Every row gives one point. Each copy is the shape, with its points in the same order, turned, moved and blurred by noise. Is it also mirrored, or only turned?

Shape (8 x 2):
[[  9  17]
 [  1  13]
 [  2 -68]
 [ 15 -18]
 [ 15 -48]
 [ 28  16]
 [ 31 -68]
 [ 22   7]]
Copy 1:
[[ -7  12]
 [-10   4]
 [ 56 -48]
 [ 19  -8]
 [ 46 -27]
 [  6  25]
 [ 76 -19]
 [ 10  17]]
Copy 1 is: only turned
Copy 2, 8 rows:
[[ 16   3]
 [ 11   6]
 [ 20 -76]
 [ 25 -25]
 [ 34 -59]
 [ 39  11]
 [ 50 -78]
 [ 30  -1]]
Copy 2 is: only turned
Copy 3 (8 x 2):
[[-17 -10]
 [-11   4]
 [ 65   6]
 [ 22 -14]
 [ 50  -7]
 [ -9 -31]
 [ 80 -22]
 [  0 -19]]
Copy 3 is: mirrored

Shape:
[[-17  16   1  -9]
 [ -6 -95  18  -7]
 [-29 -17  74 -26]
 [ -9  31 -30 -20]
 [ 15   0 -12 -22]
 [-18  12 -19  14]
 [  4  24  -5  12]
 [ 22  34  15 -23]
 [-26 -24  49 -24]]
Copy 1 (9 x 4):
[[ -1  14 -18 -28]
 [-24 -55  62  33]
 [ 37 -29  39 -49]
 [-29  37 -31 -28]
 [-23  25   5   1]
 [-19   5 -33  -3]
 [  9  16 -35  -1]
 [ 16  51  -3 -19]
 [ 12 -14  34 -35]]
Copy 1 is: mirrored
Copy 2, 9 rows:
[[-20  24 -11 -11]
 [ 46 -54  -2 -47]
 [ -2  11  69 -26]
 [-23  44 -44  -3]
 [ 15  32 -25  -9]
 [-29   9 -32   4]
 [-15  26 -21  21]
 [  8  60   2  11]
 [  5   2  36 -30]]
Copy 2 is: only turned

Shape (12 x 6):
[[ -7  34 -27 -29 -30 -89]
 [ 37  35 -17 -50   9  25]
 [ 30  16 -15  58  -1  10]
 [ -8  -4  25  44  12  13]
 [ 14  25 -22 -79 -31   7]
 [ 25 -28  50  43 -13  27]
 [ 41  17  -9 -14  30 -66]
 [-21  -1 -26  37 -33  25]
 [ 44 -10 -35  30  27 -24]
 [  0  19 -21  20 -12  17]
 [-78  -6  -9   2  -1  26]
 [-34  37 -31  36  11  21]]
Copy 1 (12 x 6):
[[ 12  36 -26 -62  10 -91]
 [  5  35  -8 -62  17  38]
 [ 55  13  -6  18 -23   6]
 [  3  -6  19  35 -10  -1]
 [-23  36 -18 -95  -8   7]
 [ 16  -4  61  19 -41  16]
 [ 46   8  15 -48  48 -41]
 [  5  -4 -30  11 -56  -3]
 [ 67 -23  -5 -20  12  -9]
 [ 16  15 -23  -3 -22   6]
 [-59 -18 -38  16 -20  -8]
 [  0  13 -51  29  -4   2]]
Copy 1 is: only turned
Copy 2 (12 x 6):
[[ 13  45 -47 -64   6  15]
 [ 19  65  38  17  21 -36]
 [ 57  -8 -29  47  26 -23]
 [ 21 -44   0  28  16   2]
 [ -3  82  27  -4 -29 -27]
 [ 51 -53  26  46 -23  -8]
 [ 33  21  -9 -57  36 -42]
 [  0  -6 -38  60  -1  -1]
 [ 30 -15 -29   2  37 -64]
 [ 20  11 -14  44  13  -5]
 [-57 -11 -10  43   4  22]
 [ -5   9 -30  55  47  14]]
Copy 2 is: mirrored
Copy 3, 12 rows:
[[ -7  72 -13 -52   1 -79]
 [ 43  49  22 -44   8  36]
 [ 40  31 -40  43  10   4]
 [ 10   4   4  56  -1  -5]
 [ 24  46  14 -78 -25  12]
 [ 52 -25   5  53 -24  -8]
 [ 35  43   6 -26  55 -49]
 [ -5  16 -48  21 -33  13]
 [ 35  14 -35   7  55 -13]
 [ 12  38 -25  11 -13  12]
 [-66   9   2  13 -33  19]
 [-23  54 -24  34   1  25]]
Copy 3 is: only turned
